Every row gives one point. A path goes straight from each point to the next, and from the last back to the first. The post is the endless flat space through its rows: a point in 2 columns, a line in 3, a plane in 4, and so on, so that a path can go around it. Count how often the path circles the post. Going back the other way cancels.

Post:
-0.30,+0.04
Path (31 x 2):
-0.07,-0.68
-0.08,+0.08
+0.15,+0.59
-0.42,+0.29
-0.69,+0.10
-0.90,+0.08
-0.39,+0.28
-0.33,+0.42
-0.62,+0.23
-0.70,-0.13
-0.24,-0.28
+0.01,-0.10
+0.02,+0.24
-0.32,+0.48
-0.62,+0.20
-0.93,-0.31
-0.06,-0.57
+0.34,-0.02
+0.21,+0.64
-0.32,+0.38
-0.78,+0.14
-0.56,-0.13
-0.56,-0.41
-0.03,-0.30
-0.08,+0.09
-0.22,+0.31
-0.56,+0.48
-0.05,+0.65
-0.41,+0.51
-0.76,+0.06
-0.76,-0.49
Times around: 4

Post (5 x 6):
-0.14,-1.00,+0.14,+0.46,+0.32,+0.37
+0.37,-0.04,-0.05,-0.27,+0.39,-0.02
+0.11,+0.03,+0.26,-0.04,-0.02,-0.23
-0.41,-0.10,-0.05,+0.01,-0.05,+0.35
+0.67,+0.42,-0.72,-0.13,-0.71,-0.31
Path:
+0.21,-0.24,-0.44,-0.05,+0.25,-0.77
-0.73,-0.34,+0.12,+1.11,-0.68,-0.04
+0.39,+0.02,-0.50,+0.43,-0.08,+0.42
+0.40,-0.25,-0.95,+0.26,-0.11,+0.33
-0.05,-0.65,-0.57,+0.53,-0.15,+0.22
-0.17,-0.46,-0.69,+0.19,-0.58,+0.07
+0.58,+0.14,-0.29,-0.98,+0.94,+0.42
+0.17,-0.25,+0.53,+0.47,+0.21,+0.66
+0.26,-0.05,-0.29,+0.26,-0.17,+0.30
+0.37,-0.04,-0.37,-0.02,-0.73,+0.41
-0.47,-0.30,+0.64,-0.17,+0.25,+0.03
Times around: 0

Post, 10 rows:
+0.31,-0.87,+0.55,-0.75,+0.14,+0.10,+0.35,+0.18,-0.81,+0.13,-0.84
+0.06,-0.63,-0.09,+0.29,+0.57,+0.04,-0.59,+0.48,+0.04,-0.09,+0.36
+0.05,+0.30,+0.13,+0.64,-0.76,+0.37,+0.46,+0.06,-0.03,-0.28,-0.17
+0.44,-0.12,+0.29,-0.03,+0.29,-0.21,-0.08,+0.07,-0.02,+0.39,+0.18
-0.27,+0.17,-0.33,+0.93,-0.81,+0.18,+0.61,+0.34,-0.31,+0.07,+0.19
-0.63,+0.00,-0.21,+0.42,-0.57,+0.18,+0.31,-0.01,+0.31,-0.05,+0.04
+0.33,-0.58,+0.05,+0.17,-0.29,-0.05,-0.37,+0.00,+0.11,+0.15,+0.69
-0.28,+0.38,-0.48,+0.45,-0.61,+0.23,+0.55,+0.04,-0.10,-0.41,+0.42
-0.22,-0.59,-0.02,+0.58,+0.18,+0.41,-0.18,-0.21,-0.38,+0.10,+0.85
+0.26,-0.17,+0.67,-0.56,+0.26,-0.32,-0.34,-0.01,-0.82,+0.06,-0.67
Path, 20 rows:
-0.41,-0.52,+0.51,+0.60,+0.59,+0.43,-0.33,+0.09,-0.68,-0.50,-0.13
+0.05,-0.34,+0.34,+0.68,+0.15,+0.32,+0.63,+0.20,+0.04,+0.10,-0.59
+0.09,+0.23,-0.67,+0.89,-0.63,+0.29,+0.34,-0.27,-0.50,+0.05,+0.86
+0.33,-0.41,+0.23,+0.29,-0.68,+0.26,+0.37,+0.10,-0.16,+0.65,-0.42
-0.20,+0.72,-0.25,+0.70,+0.00,-0.29,+0.02,+0.38,+1.71,-0.43,-0.45
-0.03,-0.14,+0.02,+0.05,-1.10,-0.41,+0.19,+0.25,+0.21,-0.24,-0.34
+0.30,-0.45,+0.16,+0.52,+0.63,+0.02,-0.19,-0.23,-0.51,-0.09,-0.06
-0.46,-0.66,-0.34,+0.37,-0.02,+0.80,+0.31,+0.02,-0.37,+0.23,+0.23
+0.21,-0.33,-0.10,+0.05,-0.29,+0.40,+0.16,+0.01,-1.05,+0.17,+0.45
+0.49,-0.43,+0.11,+0.02,+0.18,-0.34,+0.00,-0.37,-0.02,+0.83,-0.05
+0.19,-0.40,-0.27,+0.19,-0.03,+0.18,+0.56,-0.35,+0.30,+0.02,-0.06
-0.55,+0.29,+0.05,+0.28,+0.71,+0.53,-0.42,+0.03,-0.28,-0.68,-0.64
-0.30,+0.03,-0.10,+0.49,-0.56,+0.58,+0.67,+0.49,-0.54,-0.10,+0.02
-0.45,-0.47,+0.07,+0.51,+0.00,+0.12,-0.38,-0.03,-1.19,-0.41,+0.71
+0.30,-0.28,+0.43,+0.32,-0.16,+0.13,-0.42,-1.17,-0.64,-0.46,+0.92
-0.07,-0.23,+0.17,+0.09,+0.25,+0.04,+0.47,+0.27,-0.37,-0.35,-0.16
+0.65,+0.39,+0.70,-0.13,-0.83,+0.37,+1.00,+0.04,+0.09,-0.02,-0.53
+0.15,-0.08,+0.00,+0.07,-0.43,-0.12,+0.78,+0.56,-0.38,-0.77,-0.40
+0.21,-0.46,+0.54,+0.10,-0.59,+0.05,+0.03,-0.25,-0.04,-0.03,-0.35
+0.36,+0.55,+0.08,+0.14,-0.04,-0.39,+0.07,-0.42,-0.14,-0.84,+0.34
Times around: 1
